Every row gives one point. A path goes straight from each point to the next, and from the last back to the first. The post is the endless flat space through its rows: a point in 2 columns, a line in 3, a plane in 4, and so on, so that a path can go around it. How many times does the path go around the post? Going back the other way cancels.

Post:
28  -21
Path (9 x 2):
10  -64
-35  -28
14  41
66  29
69  -34
36  -58
5  -34
22  -57
47  -43
Times around: 1

Post:
-15  -12  -10  -45  -34  18  62  97  -38
-15  -23  -14  -61  -28  85  84  -84  64
-2  -14  -46  59  2  -29  -58  -2  -29
-31  -15  -17  -2  -5  -83  -127  -47  -41
-19  -22  63  -10  12  3  87  55  -27
-10  -21  -1  -33  -43  97  66  -61  -42
-2  -9  -20  45  -87  -67  -67  -27  -26
-19  -26  9  14  -57  45  -55  8  0
Path (14 x 9):
-89  -24  15  -30  -40  29  -65  30  -28
-64  -37  -27  42  18  29  61  28  -26
-60  27  1  14  -45  -27  -8  -36  30
-14  55  -12  -6  -85  -4  -61  -40  -1
14  1  -86  -43  -42  -31  -39  10  -71
14  -78  -15  -25  -46  -18  0  -57  -32
-71  -69  -7  9  -15  -59  17  -18  38
-50  0  -31  9  -8  13  23  -3  8
-7  34  -6  1  -37  44  -19  -11  33
22  15  49  -41  -42  60  46  -25  52
53  -35  16  -4  13  -66  67  -27  5
-25  -71  -7  -18  -76  22  -1  0  -20
-68  -34  42  61  29  -3  14  -37  -4
-26  4  -14  13  -44  -40  -20  -33  21
Times around: 2

Post (17 x 18):
17  -27  14  -68  -61  27  38  35  -32  -16  49  -19  18  -87  -31  -56  -62  -56
10  -44  9  13  -31  5  -52  88  -63  -68  12  1  22  22  62  17  49  12
32  13  3  -36  77  56  0  -36  13  40  23  -1  -50  -30  18  -68  -26  -104
-10  -41  33  18  -12  -100  -107  30  -123  -78  25  -17  -19  31  -8  46  3  42
-8  -29  -5  -8  -115  -42  46  -37  -23  42  120  -28  21  29  -43  -44  -4  -58
19  35  5  75  51  55  58  46  38  28  38  87  20  -90  -31  -31  -40  63
17  -47  33  83  34  -37  5  -48  -66  -3  -11  -42  70  45  22  88  28  -17
27  8  50  -3  75  20  -45  44  71  37  5  -23  32  -19  -27  -17  -8  -8
2  19  -6  20  75  53  31  -27  16  44  -52  -39  -82  119  -14  -2  -85  -8
-13  16  1  -37  5  36  -20  -70  93  -70  64  3  7  -9  -69  -12  -7  20
-16  -9  50  13  53  -61  60  30  54  -46  8  -35  33  -12  40  -19  51  113
8  -43  51  42  14  -87  52  -7  -53  -61  43  55  30  78  -16  89  23  -44
-21  1  110  -16  -20  23  -13  -54  50  14  -21  -21  9  62  27  -41  -24  88
79  -9  -21  50  3  -60  40  65  6  -7  -45  31  -11  -102  42  -15  -1  -97
-22  -17  63  21  -37  41  47  14  -46  100  -2  -32  -70  -6  -89  -23  42  26
26  -25  8  -72  -24  19  -22  1  28  27  54  4  21  -42  53  47  -18  -17
-41  7  -29  10  25  -65  105  -9  -38  85  -73  34  4  22  -96  -90  37  -22
Path (14 x 18):
7  35  23  -3  1  0  68  43  34  -20  -38  -11  -7  27  -71  -16  -41  33
-40  31  5  60  2  -5  -18  -11  16  -9  69  -3  21  -17  -49  -36  17  33
-29  -26  43  3  51  -32  15  -19  -30  -12  -65  -8  -31  3  12  -14  17  5
-15  3  -21  -26  12  -84  -2  22  97  -46  28  25  53  87  6  14  -6  -28
-21  63  -23  12  -25  -24  78  -39  -68  26  81  -21  -1  -9  -25  -36  -59  25
15  39  54  30  34  -20  -43  -35  27  -13  16  -29  77  44  -28  -29  55  18
-15  10  -2  26  -18  63  78  24  -19  22  0  -35  -20  -44  -55  -6  -57  -21
-39  -13  -49  1  9  37  -29  20  39  26  0  31  24  -19  -19  19  19  26
-5  -51  -15  -9  26  -3  -14  -23  -40  -22  78  52  -27  11  38  16  -6  12
18  -38  44  31  -14  -26  55  30  -29  8  43  -16  -46  36  14  -17  -1  6
-23  -31  6  -36  -9  -9  46  20  41  3  53  16  -58  -46  -5  -42  -27  13
-30  -37  52  -12  22  -22  30  -1  -55  39  -7  -53  22  -87  6  23  -46  -37
-30  6  27  -5  54  13  32  -24  -31  -18  -5  -58  -4  29  -5  -28  17  10
12  18  -36  -4  -1  -52  65  -14  5  10  -36  43  38  13  15  -56  7  -30
Times around: 0
